Rows are points. The last column is the point's height on a tilted bowl or saddle (a function of degree 2), plus a little noise. Count its main directions that bend up, bend down and stay straight.

Points (11 x 3):
array([[ 0.04, -0.24,  0.09],
       [-0.27, -0.05,  0.06],
       [ 0.22, -0.52, -0.37],
       [-0.59, -0.34, -0.67],
       [-0.05, -0.02,  0.21],
       [-0.24, -0.51, -0.44],
       [-0.40, -0.06, -0.08],
       [ 0.20,  0.38, -0.06],
       [-0.59, -0.13, -0.42],
       [-0.49,  0.02, -0.18],
       [-0.02,  0.15,  0.20]])
Directions: 0 up, 2 down, 0 straight

Points (12 x 3):
array([[ 0.05, -0.71,  0.29],
       [ 0.15,  0.19,  0.15],
       [-0.07,  0.26,  0.11],
       [ 0.40,  0.34,  0.44],
       [ 0.48, -0.31,  0.31],
       [ 0.05, -0.01,  0.03],
       [-0.13,  0.36,  0.17],
       [ 0.17, -0.14,  0.07],
       [-0.45,  0.08,  0.13],
       [ 0.60,  0.47,  0.81],
       [ 0.39,  0.09,  0.28],
       [ 0.05, -0.05,  0.03]])
Directions: 2 up, 0 down, 0 straight

Points (17 x 4):
array([[-0.10,  0.04,  0.23, -0.18],
       [-0.27,  0.32,  0.31,  0.04],
       [ 0.35,  0.30, -0.34, -0.46],
       [-0.24, -0.40,  0.13, -0.55],
       [-0.11,  0.34, -0.05, -0.39],
       [ 0.27,  0.10,  0.05, -0.16],
       [-0.14, -0.57,  0.10, -0.72],
       [ 0.40, -0.33, -0.33,  0.32],
       [-0.18, -0.35, -0.33, -0.23],
       [-0.51, -0.09,  0.19, -0.09],
       [ 0.07,  0.02, -0.53, -0.16],
       [ 0.23, -0.17, -0.64,  0.23],
       [-0.82, -0.37, -0.24, -0.01],
       [-0.01,  0.13, -0.61, -0.25],
       [ 0.48, -0.24,  0.04,  0.26],
       [ 0.22, -0.11, -0.18, -0.11],
       [-0.43, -0.27, -0.18, -0.28]])
Directions: 2 up, 1 down, 0 straight

Points (17 x 4):
array([[-0.34,  0.12, -0.28,  0.14],
       [-0.10, -0.06,  0.16, -0.28],
       [-0.03,  0.19, -0.68,  0.40],
       [-0.06, -0.40, -0.35, -0.06],
       [ 0.67,  0.19,  0.24,  0.30],
       [-0.59, -0.08, -0.02,  0.36],
       [ 0.28,  0.81,  0.21,  0.84],
       [ 0.45,  0.27,  0.00,  0.25],
       [-0.45,  0.08, -0.05,  0.18],
       [ 0.08,  0.11,  0.27, -0.32],
       [-0.48, -0.04,  0.00,  0.17],
       [-0.16, -0.09,  0.57, -0.27],
       [ 0.30, -0.03,  0.01, -0.12],
       [-0.08, -0.10,  0.17, -0.29],
       [ 0.29,  0.55,  0.31,  0.17],
       [ 0.34, -0.53,  0.19,  0.11],
       [ 0.19, -0.28,  0.29, -0.29]])
Directions: 2 up, 0 down, 1 straight

Points (18 x 4):
array([[ 0.14,  0.18, -0.14, -0.15],
       [-0.43,  0.25,  0.01, -0.15],
       [ 0.56,  0.46,  0.00, -0.36],
       [-0.34,  0.14,  0.21, -0.19],
       [ 0.35, -0.10, -0.27, -0.25],
       [ 0.51, -0.23, -0.04, -0.30],
       [-0.23,  0.03,  0.65, -0.44],
       [ 0.34, -0.42, -0.47, -0.49],
       [ 0.02,  0.12,  0.64, -0.32],
       [ 0.63,  0.46, -0.38, -0.61],
       [-0.17, -0.25, -0.09, -0.09],
       [ 0.23,  0.17, -0.66, -0.44],
       [-0.18, -0.51,  0.25, -0.35],
       [-0.17, -0.44, -0.18, -0.18],
       [-0.06,  0.03,  0.03, -0.09],
       [ 0.06, -0.08, -0.08, -0.11],
       [ 0.35,  0.15, -0.41, -0.35],
       [ 0.34,  0.12, -0.02, -0.17]])
Directions: 0 up, 2 down, 1 straight

Points (26 x 5):
array([[-0.23, -0.14, -0.12, -0.53, -0.12],
       [-0.49, -0.49, -0.87,  0.37,  0.36],
       [-0.45,  0.31, -0.33,  0.05,  0.00],
       [-0.04, -0.25,  0.06, -0.01, -0.07],
       [ 0.25, -0.05,  0.07, -0.32, -0.20],
       [ 0.25,  0.32,  0.40,  0.49, -0.61],
       [-0.30,  0.04,  0.24,  0.26, -0.27],
       [ 0.59,  0.09,  0.14, -0.66, -0.75],
       [-0.03,  0.09, -0.18,  0.16, -0.14],
       [-0.80,  0.11, -0.27,  0.45, -0.64],
       [ 0.05,  0.31, -0.03, -0.41, -0.11],
       [-0.18,  0.07,  0.10,  0.24, -0.22],
       [-0.21,  0.42,  0.20, -0.22,  0.06],
       [ 0.22,  0.29, -0.08, -0.34, -0.31],
       [-0.16,  0.29, -0.28, -0.83,  0.09],
       [-0.33,  0.20, -0.34,  0.60, -0.43],
       [ 0.16,  0.02, -0.56, -0.22, -0.03],
       [ 0.26,  0.17, -0.10,  0.07, -0.32],
       [-0.16,  0.61,  0.05, -0.01, -0.25],
       [ 0.08,  0.07,  0.15, -0.27, -0.07],
       [-0.07,  0.21,  0.34,  0.28, -0.27],
       [ 0.06, -0.15, -0.58, -0.33,  0.01],
       [ 0.46,  0.20, -0.02,  0.35, -0.57],
       [-0.02,  0.32, -0.57,  0.32, -0.13],
       [-0.27, -0.37,  0.33, -0.03, -0.17],
       [ 0.06,  0.00,  0.18,  0.13, -0.12]])
Directions: 2 up, 2 down, 0 straight

Points (26 x 5):
array([[ 0.18,  0.04,  0.06, -0.02,  0.15],
       [-0.02, -0.02,  0.04, -0.29, -0.01],
       [-0.70,  0.33,  0.26, -0.46, -0.17],
       [-0.30,  0.04, -0.30,  0.23, -0.28],
       [ 0.56,  0.05,  0.04, -0.16,  0.04],
       [ 0.17,  0.59,  0.33,  0.39,  0.82],
       [ 0.16,  0.07,  0.27,  0.73,  0.74],
       [-0.12, -0.51,  0.17, -0.20, -0.05],
       [-0.40, -0.07,  0.03, -0.30, -0.06],
       [ 0.62, -0.22, -0.17, -0.28,  0.28],
       [-0.04,  0.09, -0.36, -0.04,  0.12],
       [-0.81, -0.08,  0.27,  0.02, -0.18],
       [-0.62, -0.61,  0.79,  0.28,  0.06],
       [ 0.41,  0.14,  0.08,  0.05,  0.30],
       [ 0.17, -0.20, -0.40, -0.08,  0.58],
       [-0.32,  0.26,  0.12, -0.09, -0.15],
       [-0.13, -0.35, -0.34, -0.29,  0.30],
       [-0.23, -0.27, -0.17, -0.42,  0.14],
       [-0.26,  0.02, -0.08, -0.26, -0.13],
       [-0.33,  0.04, -0.49,  0.20, -0.34],
       [ 0.36, -0.08,  0.13, -0.19, -0.03],
       [ 0.58, -0.27,  0.28,  0.67,  0.32],
       [ 0.05,  0.30,  0.24, -0.22, -0.08],
       [ 0.16,  0.17,  0.15,  0.19,  0.33],
       [ 0.28,  0.25, -0.10, -0.63, -0.47],
       [-0.02, -0.41,  0.11, -0.32,  0.03]])
Directions: 2 up, 2 down, 0 straight

Points (26 x 5):
array([[-0.56,  0.28, -0.69,  0.52, -0.40],
       [-0.01,  0.09, -0.13, -0.27,  0.04],
       [ 0.25,  0.40, -0.26,  0.08, -0.22],
       [ 0.32,  0.08, -0.18, -0.36, -0.11],
       [ 0.02, -0.05,  0.19,  0.11, -0.13],
       [-0.20, -0.72, -0.41, -0.07, -0.89],
       [-0.27,  0.53,  0.17,  0.53,  0.08],
       [ 0.02,  0.37, -0.13, -0.23,  0.11],
       [-0.39, -0.09,  0.11, -0.04, -0.12],
       [ 0.17, -0.05, -0.14,  0.27, -0.27],
       [-0.11, -0.10, -0.47, -0.24, -0.22],
       [-0.09, -0.27, -0.13, -0.03, -0.24],
       [ 0.07, -0.29,  0.06, -0.42, -0.14],
       [-0.14,  0.54,  0.08, -0.02,  0.16],
       [-0.31, -0.18, -0.04, -0.20, -0.13],
       [ 0.30, -0.18, -0.01,  0.47, -0.41],
       [ 0.19, -0.33, -0.38, -0.05, -0.47],
       [-0.92,  0.29, -0.10,  0.62, -0.04],
       [-0.08, -0.51, -0.12, -0.13, -0.42],
       [ 0.39, -0.44, -0.19,  0.04, -0.51],
       [ 0.20,  0.30, -0.11, -0.41,  0.04],
       [ 0.33,  0.01,  0.29,  0.18, -0.27],
       [-0.26,  0.55, -0.50, -0.24,  0.21],
       [ 0.49,  0.50,  0.53, -0.34, -0.56],
       [-0.35, -0.17, -0.12,  0.12, -0.22],
       [-0.27, -0.24, -0.23, -0.66, -0.10]])
Directions: 0 up, 2 down, 2 straight

Points (46 x 7):
array([[-0.50,  0.75, -0.55, -0.43,  0.37, -0.06,  0.56],
       [ 0.10, -0.36, -0.50, -0.24, -0.35, -0.08, -0.27],
       [-0.27,  0.27,  0.50, -0.23,  0.28,  0.18,  0.41],
       [ 0.23, -0.49, -0.05, -0.55,  0.04,  0.17,  0.27],
       [-0.41, -0.52, -0.22, -0.47, -0.15, -0.18, -0.24],
       [-0.15,  0.26,  0.19, -0.58, -0.28, -0.63,  0.31],
       [ 0.59,  0.15,  0.16, -0.17,  0.22,  0.13,  0.55],
       [ 0.10, -0.06, -0.23, -0.01, -0.19,  0.74, -0.33],
       [-0.08,  0.20,  0.28, -0.19, -0.75, -0.24, -0.20],
       [-0.31,  0.06,  0.46, -0.11,  0.52, -0.08,  0.59],
       [-0.02, -0.02,  0.61, -0.38, -0.02, -0.38,  0.24],
       [ 0.16, -0.14,  0.13,  0.28, -0.12, -0.35, -0.15],
       [-0.06,  0.58,  0.27, -0.17,  0.21,  0.68,  0.27],
       [-0.03,  0.48,  0.15, -0.06,  0.26, -0.23,  0.36],
       [ 0.25,  0.02,  0.23, -0.04,  0.55, -0.05,  0.44],
       [ 0.91, -0.58, -0.65, -0.30, -0.42,  0.01,  0.52],
       [-0.26, -0.35,  0.29, -0.19, -0.34,  0.11, -0.35],
       [-0.37, -0.07, -0.06,  0.33, -0.32, -0.22, -0.05],
       [ 0.48,  0.00,  0.70,  0.35,  0.35,  0.33,  0.13],
       [ 0.14, -0.46,  0.02, -0.21,  0.00,  0.95, -0.12],
       [ 0.08,  0.27,  0.27,  0.06, -0.17, -0.11,  0.00],
       [-0.13, -0.32,  0.08, -0.28,  0.43,  0.14,  0.43],
       [-0.43,  0.16, -0.39, -0.05,  0.48,  0.06,  0.26],
       [-0.37,  0.42,  0.26,  0.20,  0.26,  0.35,  0.29],
       [ 0.17,  0.06, -0.17,  0.05,  0.24,  0.07,  0.10],
       [ 0.10,  0.36, -0.15,  0.40, -0.24,  0.19,  0.24],
       [ 0.13,  0.63, -0.17, -0.28,  0.14,  0.33,  0.51],
       [ 0.31,  0.31,  0.54, -0.07,  0.39, -0.16,  0.53],
       [ 0.15, -0.24, -0.17, -0.26,  0.16,  0.38,  0.04],
       [-0.12, -0.20,  0.30, -0.04,  0.01,  0.42, -0.08],
       [ 0.29,  0.11, -0.29, -0.08, -0.10,  0.14,  0.12],
       [-0.65,  0.48, -0.13,  0.42,  0.06,  0.49,  0.55],
       [ 0.04,  0.37,  0.09, -0.38, -0.25,  0.18,  0.12],
       [-0.51,  0.17, -0.59, -0.04, -0.55, -0.46,  0.19],
       [-0.09, -0.47,  0.17,  0.18, -0.26, -0.09, -0.43],
       [ 0.02,  0.06, -0.07,  0.16, -0.22,  0.03, -0.12],
       [ 0.14, -0.12, -0.01, -0.01,  0.02, -0.06, -0.10],
       [ 0.24,  0.14, -0.11,  0.08, -0.16, -0.19,  0.13],
       [ 0.57, -0.25,  0.04,  0.17, -0.14,  0.34, -0.25],
       [ 0.23, -0.12, -0.10,  0.05,  0.26,  0.56, -0.03],
       [ 0.14, -0.17, -0.08,  0.41, -0.07,  0.33, -0.21],
       [-0.42, -0.07,  0.20, -0.03,  0.49, -0.09,  0.45],
       [ 0.19, -0.02,  0.61, -0.05,  0.43, -0.44,  0.45],
       [-0.48, -0.37, -0.30, -0.09, -0.12, -0.69, -0.24],
       [-0.58, -0.50, -0.17,  0.02,  0.03,  0.07, -0.03],
       [-0.17, -0.33, -0.54, -0.42, -0.01, -0.07, -0.12]])
Directions: 2 up, 0 down, 4 straight

Points (44 x 7):
array([[-0.19,  0.42, -0.01,  0.20,  0.05, -0.70, -0.20],
       [ 0.01,  0.02, -0.27,  0.01,  0.08, -0.40,  0.10],
       [-0.40, -0.35, -0.06,  0.18,  0.05,  0.52, -0.06],
       [ 0.25,  0.09,  0.11, -0.21, -0.28,  0.12,  0.08],
       [-0.28, -0.39,  0.39,  0.36,  0.04,  0.27, -0.13],
       [ 0.57,  0.24, -0.66, -0.29, -0.10,  0.63, -0.61],
       [ 0.29, -0.17,  0.29,  0.87, -0.27,  0.18,  0.38],
       [ 0.06, -0.37, -0.16,  0.01, -0.37, -0.49,  0.28],
       [ 0.34, -0.93, -0.02, -0.20, -0.48,  0.04, -0.60],
       [-0.57,  0.37,  0.10, -0.01, -0.54, -0.15,  0.49],
       [ 0.30, -0.15, -0.20, -0.08, -0.25, -0.17,  0.09],
       [-0.65, -0.27, -0.38,  0.07, -0.22,  0.33,  0.58],
       [-0.61,  0.34, -0.34, -0.28,  0.27, -0.14, -0.23],
       [-0.05, -0.26, -0.09,  0.24, -0.19,  0.61, -0.24],
       [ 0.05,  0.79, -0.17, -0.40,  0.14,  0.34, -0.63],
       [-0.44, -0.01,  0.70,  0.32,  0.29, -0.28, -0.08],
       [ 0.07,  0.23, -0.36,  0.36,  1.02, -0.18,  0.21],
       [-0.15,  0.02,  0.08,  0.18, -0.04, -0.38,  0.21],
       [ 0.23,  0.45,  0.05,  0.19,  0.64, -0.15,  0.21],
       [ 0.33,  0.32,  0.09, -0.29,  0.15, -0.17, -0.09],
       [-0.26, -0.22, -0.05, -0.62, -0.46,  0.18,  0.85],
       [ 0.02,  0.40, -0.20, -0.14, -0.19,  0.23, -0.10],
       [-0.50,  0.09, -0.18, -0.12, -0.17, -0.12,  0.35],
       [ 0.09,  0.04,  0.38, -0.08, -0.36, -0.12,  0.53],
       [-0.38, -0.15,  0.41,  0.19, -0.05,  0.34,  0.23],
       [ 0.07,  0.05,  0.10, -0.15, -0.06, -0.63, -0.05],
       [ 0.10, -0.45, -0.48, -0.31,  0.09, -0.04,  0.41],
       [-0.03,  0.49, -0.44,  0.01,  0.21, -0.25, -0.11],
       [-0.13,  0.59, -0.06,  0.27,  0.27, -0.18, -0.03],
       [ 0.13, -0.42, -0.37,  0.12,  0.05,  0.59, -0.23],
       [ 0.12, -0.02,  0.22, -0.36, -0.23, -0.02,  0.22],
       [ 0.09,  0.18, -0.14, -0.07, -0.11, -0.15,  0.15],
       [ 0.01,  0.35, -0.29,  0.03,  0.63,  0.16,  0.14],
       [-0.31, -0.59,  0.51,  0.18,  0.28,  0.09, -0.62],
       [ 0.17, -0.06,  0.06, -0.20, -0.05, -0.69, -0.15],
       [ 0.26, -0.02, -0.15, -0.06, -0.32,  0.14,  0.01],
       [ 0.22, -0.26,  0.43,  0.18,  0.18, -0.31, -0.05],
       [-0.18,  0.26, -0.35, -0.45,  0.13,  0.16,  0.16],
       [ 0.04,  0.83,  0.18, -0.08,  0.42,  0.06, -0.22],
       [ 0.46, -0.20,  0.33,  0.16, -0.09, -0.07,  0.09],
       [ 0.67, -0.30,  0.62,  0.21, -0.02,  0.13, -0.09],
       [-0.28,  0.17, -0.24, -0.11, -0.05, -0.07,  0.20],
       [ 0.18, -0.21,  0.19, -0.33, -0.46, -0.54,  0.27],
       [ 0.16, -0.04, -0.16,  0.24,  0.53, -0.35, -0.04]])
Directions: 2 up, 3 down, 1 straight

Points (41 x 7):
array([[-0.11,  0.01, -0.14, -0.34,  0.41,  0.14,  0.09],
       [-0.13, -0.17,  0.16, -0.25,  0.37,  0.32, -0.06],
       [ 0.08, -0.02, -0.15,  0.39, -0.23, -0.24, -0.20],
       [ 0.52, -0.56,  0.29, -0.02, -0.41, -0.48, -0.79],
       [-0.36,  0.65,  0.07, -0.56, -0.29, -0.10,  0.17],
       [-0.01,  0.28,  0.09,  0.01,  0.28,  0.20,  0.19],
       [ 0.33, -0.04,  0.67, -0.38, -0.19,  0.03, -0.46],
       [-0.14,  0.35,  0.01,  0.23, -0.25, -0.21, -0.03],
       [ 0.40, -0.07,  0.19,  0.49,  0.10, -0.23, -0.23],
       [-0.11,  0.49, -0.25, -0.10, -0.72, -0.11,  0.12],
       [-0.09, -0.05, -0.31,  0.13,  0.11, -0.28, -0.04],
       [ 0.11, -0.06, -0.21,  0.43,  0.16, -0.39, -0.35],
       [-0.08,  0.06,  0.16, -0.48, -0.25,  0.14,  0.04],
       [ 0.45, -0.40,  0.04, -0.12, -0.11,  0.28, -0.15],
       [-0.43,  0.34,  0.23,  0.09,  0.20,  0.35,  0.35],
       [-0.21,  0.07,  0.43, -0.14,  0.53,  0.36, -0.09],
       [ 0.76,  0.00,  0.30,  0.24, -0.41,  0.06, -0.01],
       [-0.52,  0.13,  0.10, -0.33, -0.34,  0.00,  0.37],
       [ 0.23, -0.21,  0.13,  0.19,  0.29, -0.33, -0.41],
       [-0.01,  0.03, -0.01, -0.33, -0.37,  0.35,  0.17],
       [-0.15, -0.25,  0.25, -0.80, -0.43, -0.08, -0.18],
       [-0.09,  0.54,  0.24, -0.15,  0.08, -0.17, -0.05],
       [ 0.50, -0.22, -0.21, -0.62,  0.35, -0.15, -0.52],
       [-0.71, -0.13, -0.06, -0.81, -0.31, -0.24,  0.58],
       [ 0.01,  0.17,  0.10, -0.09, -0.33,  0.04,  0.10],
       [ 0.13,  0.66,  0.67, -0.83,  0.39,  0.00, -0.84],
       [ 0.22, -0.56, -0.13, -0.25,  0.14, -0.38, -0.47],
       [ 0.00, -0.52, -0.11, -0.15, -0.05,  0.22,  0.01],
       [-0.36, -0.11, -0.26,  0.21, -0.38,  0.09,  0.28],
       [-0.24,  0.17,  0.24,  0.82,  0.01,  0.12, -0.08],
       [-0.72,  0.38,  0.09,  0.05,  0.12,  0.24,  0.54],
       [-0.42, -0.33,  0.00,  0.27,  0.08,  0.40,  0.14],
       [-0.51, -0.16, -0.04,  0.56,  0.23,  0.23,  0.15],
       [ 0.23, -0.27, -0.55,  0.60, -0.03,  0.24,  0.02],
       [-0.06,  0.33,  0.09,  0.00, -0.27,  0.08,  0.17],
       [-0.23, -0.21,  0.66,  0.11,  0.25, -0.01, -0.49],
       [-0.15,  0.25,  0.33,  0.48,  0.00,  0.44,  0.23],
       [-0.13, -0.02, -0.39, -0.02,  0.57,  0.35,  0.36],
       [-0.29, -0.51, -0.02,  0.12,  0.08,  0.42,  0.04],
       [ 0.39, -0.28,  0.10,  0.26,  0.32,  0.11, -0.06],
       [ 0.27,  0.18, -0.41,  0.15,  0.64,  0.16,  0.18]])
Directions: 1 up, 3 down, 2 straight
